Each row is a point. Examples show where two turns around zero, p and q, send a point. Write where each new point lands after one turn and then the other. Backwards means that the second turn is done in reverse. Each puzzle has new turns, and all numbers are rounded.
(in the rows, 100 means zero)

Turn p:
117 124 => 102 129
131 44 => 156 69
119 95 => 119 106
44 126 => 39 93
89 111 => 85 104
Turn q:
103 113 => 92 111
86 88 => 99 82
71 148 => 45 111
140 51 => 163 96
Where do these land?
q, then p backwards: 93 44 => 109 44
q, then p: 123 142 => 63 131
q, then p: 121 98 => 106 120
p, then q: 63 115 => 78 66

Turn p:
78 68 73 => 102 67 66
75 56 114 => 98 48 105
94 88 119 => 97 83 116
89 137 83 => 75 130 83
164 151 112 => 127 172 130
Turn q:
90 119 173 => 59 66 155
74 112 74 => 83 127 78
84 107 89 => 88 113 90
130 91 42 => 150 131 70
109 112 147 => 88 77 142
113 59 74 => 132 86 64
Where do these land?
q, then p backwards: 95 73 149 => 66 63 125
p, then q: 122 150 94 => 80 139 133
q, then p: 58 75 53 => 93 117 35
q, then p: 126 103 104 => 116 106 121

Turn p:
86 145 96 114 => 121 128 123 126
139 125 72 69 => 151 99 107 64
56 73 88 71 => 54 118 113 69
156 69 105 144 => 119 65 36 119
63 89 138 102 => 57 90 122 123
Turn q:
146 77 125 153 => 170 66 97 105
38 153 99 72 => 46 152 140 115
79 75 89 81 => 67 81 98 90
117 117 82 129 => 121 107 84 131
120 78 105 65 => 95 94 81 59
Where do these land?
q, then p: 122 99 51 113 => 111 140 63 96
q, then p backwards: 137 79 84 123 => 146 94 101 120
q, then p backwards: 79 137 159 54 => 51 126 63 45
q, then p: 93 70 83 88 => 71 113 93 82
p, then q backwards: 114 78 85 146 => 128 106 53 102
q, then p: 55 137 137 76 => 93 82 161 136

Turn p:
130 127 117 139 => 96 134 110 146
123 24 89 92 => 157 49 125 97
102 93 76 81 => 118 93 82 83
60 113 93 97 => 66 89 81 86
86 143 125 91 => 64 136 102 87
Turn q:
69 105 153 108 => 93 120 139 144
49 106 91 102 => 58 106 87 128
124 63 75 97 => 98 66 101 62
166 111 88 70 => 145 114 90 44
92 116 94 123 => 105 94 83 123
Where do these land?
q, then p backwards: 107 69 174 94 => 131 70 168 103
q, then p: 86 110 96 65 => 76 115 79 83
q, then p: 114 125 104 67 => 99 138 81 87
q, then p: 82 112 84 141 => 109 68 86 134
p, then q: 120 106 84 86 => 118 105 83 84
q, then p backwards: 51 79 93 151 => 67 82 97 164
q, then p backwards: 141 100 64 97 => 93 87 64 61

Turn p:
127 69 70 68 63 96 => 126 68 46 89 111 86
87 82 93 93 65 74 => 114 77 97 80 106 64
83 134 132 100 115 82 => 106 119 148 97 116 109
110 61 96 99 111 122 => 83 76 77 128 91 103
66 95 72 68 77 107 => 78 89 78 66 131 80
107 99 52 103 88 63 => 123 123 70 90 99 58
100 110 140 136 141 120 => 79 113 142 133 74 131
110 113 147 95 156 141 => 74 106 128 143 108 163
109 137 99 137 82 95 => 117 126 115 73 65 106
Turn q:
129 105 92 154 116 83 => 132 110 107 107 67 54
126 117 118 65 109 80 => 121 105 132 84 98 135
69 77 109 81 135 86 => 116 60 86 76 127 106
105 147 100 137 89 71 => 91 121 136 77 73 61
125 72 85 91 65 59 => 117 143 68 73 80 120
66 87 90 125 75 136 => 56 93 69 123 103 78
60 111 65 75 126 130 => 85 88 102 112 167 90
107 109 118 58 71 140 => 67 105 112 127 106 151
113 76 123 114 115 114 => 116 74 89 121 80 103
Where do these land?
p, then q: 138 94 112 132 94 73 => 102 133 100 110 53 107
q, then p: 99 104 132 118 93 113 => 95 72 107 85 88 82
q, then p backwards: 104 63 107 95 113 108 => 133 83 98 85 93 108
q, then p: 108 176 70 28 144 108 => 87 108 165 166 113 170
q, then p: 75 90 105 98 61 79 => 80 103 85 70 134 91
p, then q backwards: 62 77 80 116 115 95 => 76 120 88 135 82 116
p, then q: 113 96 94 113 80 125 => 83 119 80 109 110 113

Turn p:
114 80 66 102 89 123 119 52 => 83 87 91 89 134 143 79 69
74 101 115 126 123 114 105 113 => 73 87 97 107 75 100 125 116
66 124 119 108 87 103 120 74 => 75 129 70 90 80 107 114 84
89 128 94 126 111 140 134 88 => 80 89 71 96 101 132 146 90
117 91 89 90 107 72 125 84 => 88 113 112 97 138 87 96 85
102 142 142 129 114 80 46 129 => 127 136 113 141 57 95 122 150
121 39 87 67 96 111 103 87 => 95 70 126 64 126 104 54 93
68 140 102 106 112 70 54 135 => 120 115 77 148 68 64 104 134
126 59 88 80 61 70 88 138 => 139 84 144 99 99 66 64 73
122 97 97 67 100 117 107 99 => 119 91 99 69 122 103 96 104
Turn q:
67 126 75 119 108 119 119 86 => 103 134 95 130 92 115 71 78
95 150 87 107 76 130 130 91 => 118 126 103 135 79 104 56 123
105 130 64 84 115 109 97 105 => 108 130 118 98 93 70 78 88
75 132 115 90 97 93 95 94 => 111 106 131 114 80 119 103 97
122 67 126 130 119 77 98 113 => 87 63 91 100 146 100 122 98
107 138 103 107 102 97 106 103 => 114 101 124 123 102 93 85 106
79 130 92 80 101 113 149 117 => 92 154 116 123 98 107 90 127
77 107 96 98 107 121 93 111 => 90 114 111 90 96 116 81 90
131 52 132 92 115 98 86 75 => 125 72 73 63 126 106 134 103
132 45 140 117 91 105 69 126 => 78 39 84 57 130 109 109 118
112 24 68 78 68 38 57 78 => 76 61 52 66 59 57 169 72
Where do these land?
q, then p backwards: 66 130 76 147 86 118 109 122 => 77 68 79 129 89 74 69 64
q, then p: 116 102 91 112 64 127 83 107 => 121 85 107 113 84 89 60 100
q, then p: 104 141 129 69 107 63 109 107 => 97 122 139 78 82 93 146 97
q, then p backwards: 110 58 136 121 106 118 86 76 => 111 110 69 81 101 154 112 90
q, then p: 78 60 80 129 91 93 71 72 => 78 87 76 99 121 125 59 67
q, then p: 120 96 95 85 103 80 133 97 => 99 102 105 118 115 78 132 91
q, then p: 118 99 99 41 105 88 118 166 => 103 123 88 82 75 26 135 116
q, then p: 67 79 99 106 108 120 91 36 => 119 88 77 89 137 156 90 77
q, then p: 121 135 93 89 130 92 99 116 => 97 139 122 103 100 89 113 127
